Every row gives one point. Examples show where two turns around zero, p and q, send a point. Where does a point land after both, in the order given? Backwards means that the second turn is done in reverse. Each puzzle has new turns, and all numbers are rounded.
(in the rows, 128 means zero)

Turn p:
[161 127 107] => [124 166 122]
[151 125 142] => [147 140 113]
[126 164 130] => [145 131 160]
[ 67 101 125] => [ 90  73 127]
[135 124 136] => [135 129 119]
Turn q:
[153 149 123] => [145 102 117]
[ 92 132 142] => [125 165 116]
[142 126 103] => [114 103 127]
[105  77 144] => [107 163 170]
[148 156 127] => [149 107 110]
Where do these land?
p, then q: [145  85 146] => [ 90 100 114]
p, then q: [125 137 141] => [134 121 141]
p, then q: [154 135 113] => [144 124 102]
q, then p: [ 87 156 111] => [ 95 138 167]

Turn p:
[ 85 143 136 146 135 139] => [104 153 137 124  96 145]
[100 107 133  88 135 133] => [118  91 128 135  91 121]
[160 139 103 110 134 109] => [144 119 111 107 150  97]
[157 160 147 158 107 150] => [166 169 147 132 145 144]
[165 121 115 157 136 145] => [145 132 120 113 165 156]
[ 68 106 114 104 106 109] => [ 89 116  99 160  84 111]
[161 120 148 133 143 111] => [131 116 153 125 164 121]
Turn q:
[120 110 121 100 155 202] => [148 149  85 184 166 140]
[143 110 108 110 123 109] => [108 128 104 106 129 114]
[112 116 155 125 135 146] => [136 121 124 146 132 160]
[ 92 139 123 105 120 109] => [103 146 127 137  92 137]
[115 157 122 158 106 119] => [148 136 159 121  99 115]
[145 105 142 149 175 112] => [117  71 130 135 149 123]
[143 167 123 105 106 116] => [109 168 152 110 130 119]
[155 120 130 172 104 111] => [156 105 143  85 126 115]
Where do these land?
p, then q: [140 108 141 111 105 139] => [151 103 124 111 141 120]
p, then q: [141 122  52 110  92 130] => [118 136  97 115 123  49]
q, then p: [133 129 139 119 177 140] => [ 91 129 136 117 138 161]
p, then q: [111 151 141 114 154 111] => [105 137 135 115 108 159]
p, then q backwards: [133  90 141 136 160 114] => [147 124 159 124 160 105]
p, then q: [ 91 150 140 163 117 133] => [148 161 165 142 112 135]
p, then q: [147 146 142 143  92 129] => [133 119 167 126 148 109]
